Each row is a point. Each copy is the shape, with its points in the same order, turned, moved and blurred by noise. Say if it was mirrored as well.
In the rows, zero is written as 128.

Shape:
[[121 107]
 [ 92 163]
 [188 143]
 [148 121]
 [138 105]]
Copy 1 (5 x 2):
[[117 114]
 [ 68 156]
 [172 178]
 [136 136]
 [136 114]]
Copy 1 is: only turned
Copy 2:
[[106 123]
 [129 179]
 [175  93]
 [127 108]
 [115 110]]
Copy 2 is: only turned
Copy 3 (5 x 2):
[[130 113]
 [ 69 132]
 [150 178]
 [136 141]
 [143 117]]
Copy 3 is: only turned
Copy 4:
[[121 101]
 [117 162]
 [197 109]
 [151 102]
 [138  94]]
Copy 4 is: only turned

Shape:
[[139  78 119]
 [155 106 116]
 [125 110 186]
 [108 133 129]
 [133 125 153]
 [ 97 186  99]]
Copy 1, 6 rows:
[[161  99 158]
 [154 115 133]
 [106  56 125]
 [100 114 148]
 [115  93 122]
 [ 69 167 135]]
Copy 1 is: mirrored
Copy 2:
[[136  78 130]
 [150 109 132]
 [ 91 111 174]
 [ 97 133 117]
 [108 127 152]
 [ 99 184  84]]
Copy 2 is: only turned
Copy 3, 6 rows:
[[150 123  85]
 [153 105 118]
 [109 170 124]
 [100 107 118]
 [121 135 131]
 [ 69  60 147]]
Copy 3 is: mirrored
Copy 4 (6 x 3):
[[111  92  97]
 [141 101  87]
 [132  99 165]
 [121 145 123]
 [137 119 135]
 [138 199 108]]
Copy 4 is: only turned

Shape:
[[152 167 153 121]
 [144 135 166 142]
 [ 84 110 111  96]
 [ 50  80 143 113]
 [121 135  86 114]
 [155 161 128 142]
 [144 168  97 120]
 [148 107 148 120]
 [ 80  97 140  80]]
Copy 1, 9 rows:
[[134 155 161 118]
 [124 123 169 113]
 [127 128  73 139]
 [ 95  85  65 130]
 [156 149 103 167]
 [143 153 163 146]
 [161 164 140 155]
 [147 115 138 113]
 [113 117  72 109]]
Copy 1 is: only turned
Copy 2, 9 rows:
[[124 151 163  95]
 [110 146 152 132]
 [152  86  95 111]
 [119  60  87 148]
 [164 138 100  90]
 [127 172 139  95]
 [155 158 125  70]
 [143 137 141 146]
 [146  64 116 132]]
Copy 2 is: only turned

Shape (8 x 4):
[[139 151 146 177]
 [123 132 115  97]
 [111 124 136 147]
 [ 93  71 141 119]
 [145 204 119 140]
 [113 111 125  97]
 [120  72 103 115]
 [ 86 118  94 104]]
Copy 1, 8 rows:
[[170 112 133 117]
 [ 91 138 144 150]
 [132 121 115 144]
 [ 88 106  76 163]
 [164 152 191 125]
 [ 88 127 126 157]
 [ 71 130  92 132]
 [ 94 165 108 163]]
Copy 1 is: only turned
Copy 2, 8 rows:
[[126  68 145 109]
 [128 146 130 161]
 [127 123 130 111]
 [122 169  92 101]
 [138  79 184 165]
 [133 159 117 141]
 [ 89 157  79 138]
 [100 178 141 146]]
Copy 2 is: only turned
Copy 3, 8 rows:
[[115  82 164 151]
 [135 155 122 128]
 [107 106 122 138]
 [101 120  76 101]
 [141 136 194 174]
 [131 151 105 114]
 [150 125  73 116]
 [127 158  88 150]]
Copy 3 is: only turned
Copy 4 (8 x 4):
[[101 128 131 174]
 [119 126  99  90]
 [114 100 124 133]
 [130  78 153  84]
 [ 91 158  67 164]
 [122 115 113  79]
 [163 107 135  88]
 [138  87  87  89]]
Copy 4 is: only turned
